Each row is a point. Two turns around zero, p and q, are shown by what they do to some points. Write where each new point lands after one turn and then the other. Backwards means that the second turn is done in reverse. Each puzzle has new turns, and all numbers are rounded.

Turn p:
[-7 15] -> [14  8]
[49 25] -> [ 30 -46]
[-42 -36] -> [-40  38]
[ 1 -4] -> [-4 -1]
Turn q:
[-36 -26] -> [ 11 -43]
[ 9 -1] -> [4 8]
[17 -5] -> [11 14]
[-4 65] -> [-62  21]
[ 14 -33] -> [36  1]
Where do these land?
q, then p: [16 -6] -> [ 14 -10]
p, then q backwards: [  4 -41] -> [-23  34]
q, then p backwards: [-20  48] -> [ -5 -52]

Turn p:
[-27 -51 -44] -> [ 2 72  3]
[ 12   4 -34] -> [ 32  13 -12]
[14 24 36] -> [-13 -43  -1]
[ 16 -10   2] -> [ -5   1 -18]
[-15  33  40] -> [-16 -42  29]
Turn q:
[49  9  2] -> [ 16  16 -44]
[10 20 31] -> [36 14  1]
[ -9 -38   5] -> [ -4 -39   2]
[-50   9 -38] -> [-47   9  42]
Where do these land?
q, then p: [-23 -14 -33] -> [-22  14  34]
q, then p: [69 22 -7] -> [72  6 -5]
q, then p: [-22  -8  34] -> [-28 -10 -29]
p, then q: [ 39 -12   5] -> [-41   1  -6]
p, then q: [-60   3   7] -> [53 -1 28]
p, then q: [-2  8 -7] -> [ 6  0 -9]

Turn p:
[  5  33 -29 -21] -> [25  4 -5 42]
[-29 -25  14  39] -> [-37   9 -24 -34]
[  9 -14  -8  10] -> [-18  -9   6   3]
[18  2 40 19] -> [ -7  24  29 -28]
[ -2   4 -16 -47] -> [ 38 -27  -5  17]
Turn q:
[-27  -8  -2  -7] -> [-23   8 -14   6]
[-32 -17   4 -27] -> [-42  -4 -12  12]
[ 14  -9   0 -22] -> [ -4 -26   5   5]
[ -4 -36  15 -23] -> [-24 -18   6  34]
[ 26   9 -29  19] -> [ 40  -6 -14 -11]
[ 3 71 11 37] -> [ 26  42  23 -60]
[19 -9  2 22] -> [26  5  7 13]
Where do these land?
q, then p: [ -8   4 -20   9] -> [ 3 -6 -1 23]
p, then q: [ 10  -4 -29 -25] -> [23 10 -1 31]
p, then q: [23 -5 28  6] -> [-24  -3  28  -4]
p, then q backwards: [-13  33 -31   2] -> [-14 -37 -12  24]
q, then p: [-20 -10  76   5] -> [ 13  62 -17 -45]
p, then q: [  8 -18 -23   4] -> [ -6  17 -12  22]

Turn p:
[-10   7 -23   3  17 -11] -> [-16   9 -15   8 -16 -14]
[-20  -3  10  11 -20  12] -> [ 19 -10 -20 -12   7  12]
[-20  -8 -14 -24  21   0] -> [-13  12  -8 -16   1 -32]
[ 23 -31 -16 -11  14  13] -> [  0  37  25 -14  -6  -3]
[ 6 76 17 13 20 -2] -> [  8 -53   4  53 -20 -25]
[ 16 -15   6  -5 -31  10] -> [16 11 10 -3 25 23]
[ 27 -17  22   7  31 -19] -> [-24  -9  39 -12 -21   9]
[ -6  11   7  -1 -33  -8] -> [  4 -12 -15  11  25  16]
[-15 -21  -9   8 -21   4] -> [  7  14 -21 -15   7  17]
Turn q:
[ 39   2 -21  25  11 -15] -> [  9  32 -23   1  13 -33]
[-19 -15   0   9 -19  27] -> [-22  -5   4  14  17  27]
[-11  -9  30  -4  -1  24] -> [  9 -26  10   6  16  23]
[ -8  -2  14 -10 -11 -16] -> [  7 -10  -1  10 -21   7]
[ 25  28 -26  33  28 -13] -> [ -6  16 -17 -14  15 -56]
[-21   3   2 -14   0 -21] -> [ -4 -12  -2  -7 -29   4]
[ 27  27 -17   4  -2   1] -> [  1  22  15   3   5 -32]
[-19 -10  -5 -45  15 -19] -> [  9  -2   6 -34 -37  20]
[-13 -24  23   3 -20  32] -> [ -2 -15   6  21  22  39]
Where do these land?
q, then p: [-29  18   3 -25 -11   6] -> [ 16 -14  -3 -30  21  14]
p, then q backwards: [29 -2 -7 21  9 29] -> [ 20   1   7 -36 -20 -11]
p, then q backwards: [ 13  21   3  10  -3 -31] -> [-24   1  10  13 -28   7]
q, then p backwards: [  3   7  40 -28 -16 -46] -> [ 5 31  5 46 22 34]
q, then p: [ 0 -7 -5 45 29 28] -> [-30  15  -2 -14 -30 -39]
p, then q: [  5 -16   0  -5 -19  25] -> [ 21   6  18  -9  10 -17]
p, then q: [ 15  -2 -10  -6  23  10] -> [  7 -13   2  21 -15 -11]
q, then p: [-14   3   1 -16 -24  -4] -> [ 22 -10  -9  -7   7  17]
p, then q: [-24 -23 -25   5  13 -17] -> [-31   4  22  -7 -27   0]
